Every row gives one point. The points of each table are mixes of a few directions, plus a little noise. How many directions does each table use, and how many do they share? Where both have some left over, give the other angles between the two spaces (their principal angles), to ten degrees, smallest first.

First (6 x 3):
[[ 0.89 -0.24  0.66]
 [ 0.59  1.31 -0.65]
 [ 1.46 -1.07  1.75]
 [-3.48  0.03 -2.17]
 [ 2.74  0.52  1.29]
 [-2.19 -0.58 -0.87]]
Second (5 x 3):
[[ 0.38 -0.87  0.91]
 [-1.78  0.90 -1.80]
 [ 3.32 -0.90  2.76]
 [-0.16  1.07 -0.93]
 [-1.76 -0.20 -0.94]]
Directions: first 2, second 2, shared 2

First (6 x 6):
[[-2.79  0.25 -1.88  3.15 -1.94  3.89]
 [-0.08 -0.32  0.23  0.42 -0.41  0.15]
 [ 0.83 -0.34  0.82 -0.80  0.34 -1.31]
 [ 1.07 -0.01  0.56 -1.20  0.78 -1.40]
 [ 1.91  0.81  0.15 -3.08  2.62 -2.46]
 [-0.84 -0.54  0.08  1.65 -1.43  1.16]]
Second (6 x 6):
[[-1.34  0.71  2.50  0.84  2.18  0.60]
 [-0.71  0.37  1.33  0.46  1.17  0.30]
 [ 0.18 -0.11 -0.29 -0.12 -0.29 -0.08]
 [-1.24  0.61  2.29  0.75  1.91  0.55]
 [ 0.55 -0.28 -1.05 -0.34 -0.91 -0.20]
 [ 2.57 -1.28 -4.73 -1.53 -4.05 -1.12]]
Directions: first 2, second 1, shared 0; angles 90

First (8 x 9):
[[ 1.29  0.59 -1.74 -0.23 -1.33 -3.02  0.14 -0.01  0.38]
 [-0.55  1.24  2.15 -1.42  0.81  3.56 -0.38 -0.40 -0.95]
 [-2.20 -1.59  1.61  2.42  1.02  3.40  0.01  0.42  0.95]
 [ 0.79  1.88 -0.62  0.20 -2.07 -0.64 -0.07 -0.14  1.14]
 [ 1.57  1.28 -2.09  0.13 -2.34 -3.41  0.14 -0.02  1.07]
 [-0.50  1.47  0.89  1.00 -1.31  2.22 -0.19 -0.06  1.33]
 [-0.24 -3.73 -0.97 -0.37  2.95 -2.58  0.39  0.37 -1.85]
 [-0.18 -1.14  0.74 -1.73  2.28  0.49 -0.06 -0.14 -2.05]]
Second (9 x 9):
[[ 1.30  0.55 -1.10 -1.40 -0.39 -2.39  0.03 -0.19 -0.68]
 [ 1.57  0.66 -1.37 -1.66 -0.46 -2.85  0.06 -0.22 -0.82]
 [-1.51 -0.65  1.33  1.66  0.44  2.82 -0.05  0.23  0.78]
 [ 2.55  1.09 -2.24 -2.74 -0.73 -4.66  0.08 -0.37 -1.34]
 [-2.74 -1.17  2.38  2.95  0.79  5.02 -0.11  0.42  1.43]
 [ 1.23  0.52 -1.07 -1.33 -0.35 -2.27  0.04 -0.18 -0.64]
 [-1.58 -0.68  1.36  1.75  0.47  2.89 -0.07  0.23  0.81]
 [ 0.77  0.32 -0.67 -0.82 -0.22 -1.43  0.04 -0.14 -0.39]
 [-1.57 -0.68  1.36  1.67  0.45  2.88 -0.05  0.23  0.83]]
Directions: first 3, second 1, shared 1

First (8 x 12):
[[-1.14 -0.15 -1.08  0.92  0.85 -2.19 -1.26 -2.04  0.41  0.68 -2.88  0.02]
 [ 0.44  1.52  2.24  0.30 -2.35  1.18 -0.40  1.66 -0.96  0.41  0.11 -2.43]
 [-1.00 -2.41 -3.20  0.84  3.78 -4.81 -1.13 -3.80  1.67  0.93 -3.61  2.41]
 [ 1.85 -1.62  0.25 -0.85  1.04 -0.14  1.22  1.32  0.43 -0.07  2.32  1.15]
 [ 0.20  0.48  0.72 -0.04 -0.77  0.68  0.06  0.68 -0.33 -0.02  0.40 -0.65]
 [ 0.08  0.73  0.71 -0.21 -1.01  1.38  0.29  0.86 -0.45 -0.33  0.89 -0.58]
 [ 1.93 -1.40  0.59 -0.84  0.68  0.10  1.20  1.60  0.29 -0.04  2.42  0.81]
 [-2.35  2.84 -0.23 -0.11 -2.22  3.80  0.03 -0.29 -1.06 -1.57  0.35 -0.72]]
Second (9 x 12):
[[ 2.02  0.07 -0.76 -0.11  0.04 -3.03 -1.22 -0.73  0.26 -1.21 -1.40 -1.26]
 [ 1.04  2.17 -0.97 -1.32 -1.95  1.97  0.07  0.30 -0.75 -3.70  1.89 -0.84]
 [-0.19  0.56  0.26  1.04 -0.48 -2.13 -1.66 -0.95 -0.04  0.66 -2.75 -1.57]
 [ 3.24  0.74  1.79 -1.70 -2.13  2.63  1.42  3.41 -0.91 -2.15  4.45 -1.22]
 [-3.52 -1.70  1.16  1.62  1.72  0.73  0.57 -0.33  0.37  4.62 -1.48  1.72]
 [-2.62 -1.00  0.44  1.04  1.24  0.76  0.54 -0.38  0.21  2.99 -0.97  1.44]
 [ 2.63 -0.43  0.71 -0.64 -0.43 -0.70  0.22  1.53 -0.01 -0.79  1.53 -0.71]
 [-0.84 -0.40 -1.49 -0.09  1.19 -0.44  0.06 -1.30  0.38 -0.23 -0.38  1.37]
 [-1.57  0.04 -1.40  0.24  0.63  0.22 -0.08 -1.46  0.25 -0.21 -0.75  1.03]]
Directions: first 3, second 4, shared 3

First (9 x 18):
[[ 1.27 -2.04  5.62  2.64 -3.58  4.60 -3.25  1.03 -2.66  2.23 -0.55 -2.52
  -0.49  2.12 -3.79  5.14  0.13 -0.90]
 [ 0.72  0.69  0.98 -0.19  0.06  1.44 -0.50  0.19 -0.44  0.17 -0.87 -0.83
  -1.64 -0.50  1.09 -0.75  0.89  0.68]
 [-0.75 -0.40 -1.39 -0.04 -0.03 -1.79  0.40 -0.01  0.56 -0.46  0.63  1.03
   1.56  0.04 -1.27  0.27 -0.61 -0.77]
 [ 0.00 -0.19  0.03  0.05  0.80  0.50  1.12 -0.82  0.42  0.43  0.73 -0.21
   0.01  0.51  1.69 -0.31 -0.36  0.80]
 [-0.43 -0.34 -0.55  0.16 -0.17 -0.81  0.17  0.01  0.21 -0.21  0.45  0.42
   0.78  0.19 -0.79  0.36 -0.48 -0.46]
 [-1.58 -0.59 -3.42 -0.52  2.34 -3.02  3.26 -1.72  2.21 -0.49  2.50  1.90
   2.76  0.71  1.96 -1.10 -1.90  0.24]
 [-0.80 -0.69 -1.14  0.11  0.92 -1.16  1.54 -0.95  0.94  0.12  1.41  0.77
   1.66  0.78  0.61  0.09 -1.13  0.05]
 [ 1.46  2.89  0.47 -1.59 -0.43  0.84 -2.40  1.94 -1.25 -1.25 -3.56 -0.68
  -4.41 -3.28  0.46 -3.18  3.04  0.46]
 [ 0.04  0.61 -0.53 -0.43  0.02 -0.59 -0.27  0.36  0.01 -0.47 -0.52  0.33
  -0.45 -0.77 -0.18 -0.76  0.42 -0.11]]
Second (9 x 18):
[[-0.86 -1.35  0.05  1.52  0.41 -1.63  0.53 -1.17 -0.28  0.11 -0.14 -0.49
   1.52  1.56 -0.91  1.00 -1.01  0.74]
 [ 0.36  1.70  1.24 -1.39 -0.31  0.59 -0.94  1.88 -0.98 -0.98 -0.80  0.22
  -1.82 -0.79  2.13 -2.38  1.04 -0.81]
 [ 0.32 -1.70  0.17  2.07  2.07 -0.44  3.24 -0.89 -1.68  0.82  3.50 -1.29
   0.43  1.25  1.35 -0.98 -2.91 -1.60]
 [ 1.90 -2.15 -5.45  0.78  1.53  2.61  3.04 -3.06  3.66  2.61  3.23  0.31
  -0.33 -2.72 -5.75  4.13 -0.60  0.74]
 [-1.15  0.93  0.53 -0.63 -0.09 -1.56 -0.86  0.89 -0.40 -1.78 -1.90  0.41
  -0.62  0.41  0.40 -1.29  0.99  0.27]
 [ 0.39  1.26  2.53 -0.58 -1.60  0.67 -2.39  1.29 -1.18  0.02 -1.58 -0.51
  -0.31  0.01  2.11 -0.90  1.03  0.02]
 [-0.94 -0.94 -1.28  0.27  1.05 -1.17  1.78 -0.58  0.70 -0.34  1.48  0.72
   1.08  0.90 -0.30  0.23 -1.26 -0.52]
 [-0.31  0.89  1.45  0.07 -0.99 -0.60 -2.27  0.59 -0.96 -0.77 -3.31 -0.71
  -0.72  0.00 -0.19 -0.35  1.59  1.24]
 [ 0.23  1.33  0.60 -2.05 -2.07  1.49 -2.18  1.12  1.26  0.24 -0.49  1.38
   0.75 -0.68  1.22  0.53  1.24 -0.08]]
Directions: first 3, second 5, shared 1; angles 30, 60

First (11 x 24):
[[ 0.09  0.17  0.10  0.26  0.82 -0.24 -0.88  0.02 -0.37 -0.17  0.32 -0.01
   0.03  0.09 -0.24  0.10  1.10  0.33 -0.09  0.86  0.05 -0.14  0.08 -0.50]
 [ 0.91  0.31 -0.07  2.29  1.83  1.14 -0.17  0.92 -1.83 -0.78 -1.02  1.15
  -1.29 -0.85 -0.76  2.35 -0.92 -0.15 -1.44 -1.39  0.73 -0.49 -1.17 -3.08]
 [-0.30  2.27  2.47  1.60  2.80  0.81  3.29  0.52 -0.55 -0.28 -2.93  0.07
  -0.78 -2.24  0.79  3.79 -2.65 -0.36 -2.27 -3.75  0.84 -0.64 -1.11 -2.68]
 [-1.29  2.06  2.46 -1.03  1.88 -1.33  1.26 -0.70  1.24  0.44 -0.68 -1.54
   1.06 -0.73  1.15  0.47  1.17  0.76 -0.35  0.34 -0.18 -0.18  0.65  0.48]
 [ 0.63 -2.84 -3.01 -1.14 -4.32  0.47 -1.22 -0.05  0.39  0.36  1.94  0.65
   0.00  1.73 -0.58 -3.07 -0.65 -0.81  1.93  0.92 -0.53  0.76  0.45  2.65]
 [ 1.09 -3.53 -3.84 -0.84 -4.74  0.74 -2.03  0.12  0.00  0.19  2.27  1.11
  -0.37  2.04 -1.01 -3.27 -0.56 -0.90  2.12  1.16 -0.51  0.84  0.30  2.38]
 [-0.02  0.29  0.49  0.49 -0.63  1.16  3.20  0.45  0.03  0.15 -1.83  0.41
  -0.75 -1.18  0.71  1.70 -3.86 -1.09 -0.87 -3.76  0.47  0.05 -0.86 -0.34]
 [-1.52  1.52  1.92 -2.05  1.33 -2.27 -0.70 -1.20  1.75  0.64  0.83 -2.02
   1.91  0.39  0.91 -1.42  3.58  1.44  0.70  3.04 -0.65 -0.03  1.49  1.84]
 [ 0.60  1.03  0.68  2.21  3.61  0.12 -1.86  0.61 -1.88 -0.95 -0.33  0.57
  -0.66 -0.56 -0.86  2.19  1.90  0.89 -1.37  0.89  0.56 -0.78 -0.65 -3.52]
 [ 0.25  0.34  0.14  0.88  1.75 -0.27 -1.70  0.19 -0.88 -0.47  0.31  0.18
  -0.12  0.03 -0.63  0.56  1.82  0.71 -0.41  1.40  0.13 -0.34 -0.07 -1.49]
 [-0.51 -1.63 -1.35 -2.67 -4.33 -0.37  0.82 -0.74  2.05  1.07  1.30 -0.59
   0.92  1.26  0.70 -3.25 -0.90 -0.65  2.11  0.32 -0.82  0.93  1.06  4.27]]
Second (10 x 24):
[[-1.39 -1.72 -2.16 -1.29 -4.06 -1.08  1.48 -2.36  3.35  0.75 -0.76 -1.62
   1.39  1.02 -0.38 -2.30  1.19  0.83  1.74  2.56 -0.63  1.29  0.51  2.76]
 [ 0.57 -0.67  0.19  0.48  1.50 -0.45 -1.92  0.00 -1.86 -0.81  1.08  0.72
  -0.34 -0.43 -0.38  0.96  1.88  0.18  0.13  1.18 -0.07 -0.53 -0.17 -1.01]
 [ 1.19  3.22  1.84  0.59  3.91  1.12 -3.08  3.16 -1.71  0.23  1.63  0.73
  -0.64  0.99  0.19 -0.62 -0.43 -0.18 -1.70 -1.13  0.58 -0.95  0.61 -1.92]
 [-0.16  2.93  2.25  0.49  3.72 -0.22 -0.98  1.01 -0.27  0.10 -0.14 -0.55
   0.21 -0.09  0.32  0.64  1.09  0.78 -1.46  0.13  0.37 -0.65  0.40 -1.73]
 [-1.39 -0.61  0.41 -2.11 -2.34 -1.15  2.65 -1.71  2.16  0.68 -0.53 -1.29
   1.18 -0.39  1.16 -0.81 -0.38 -0.10  1.22 -0.06 -0.64  0.59  0.54  3.03]
 [-1.00  4.92  1.83  0.30  3.13 -0.02 -0.59  1.25  2.71  1.31 -1.14 -2.14
   1.12  1.60  0.06 -1.71  1.07  1.76 -1.94  1.03  0.56  0.03  1.17 -1.29]
 [ 0.11 -4.43 -1.28 -0.31 -2.95 -0.58  2.13 -2.24 -1.57 -1.19 -0.20  1.21
  -0.60 -2.17  0.14  2.39 -0.61 -1.18  1.73 -0.73 -0.56  0.13 -1.24  1.25]
 [-0.34 -3.85 -3.09  0.44 -4.38 -0.09  2.31 -2.40  0.88 -0.48 -1.50  0.19
  -0.16 -0.57 -0.95  0.60 -0.43 -0.19  1.47  0.66 -0.29  0.97 -1.09  0.96]
 [ 1.33 -0.68 -0.99  1.69 -0.69  2.22  1.09  1.46 -1.67 -0.43 -0.86  1.80
  -1.75 -0.56 -0.38  1.51 -3.95 -1.50 -0.96 -3.61  0.67 -0.14 -1.30 -1.64]
 [ 1.07  0.89  0.99 -0.28  2.14  0.26 -3.07  1.81 -2.02 -0.16  2.41  0.95
  -0.42  0.60  0.22 -0.67  0.57 -0.40 -0.23 -0.03  0.01 -0.75  0.58 -0.41]]
Directions: first 3, second 5, shared 3
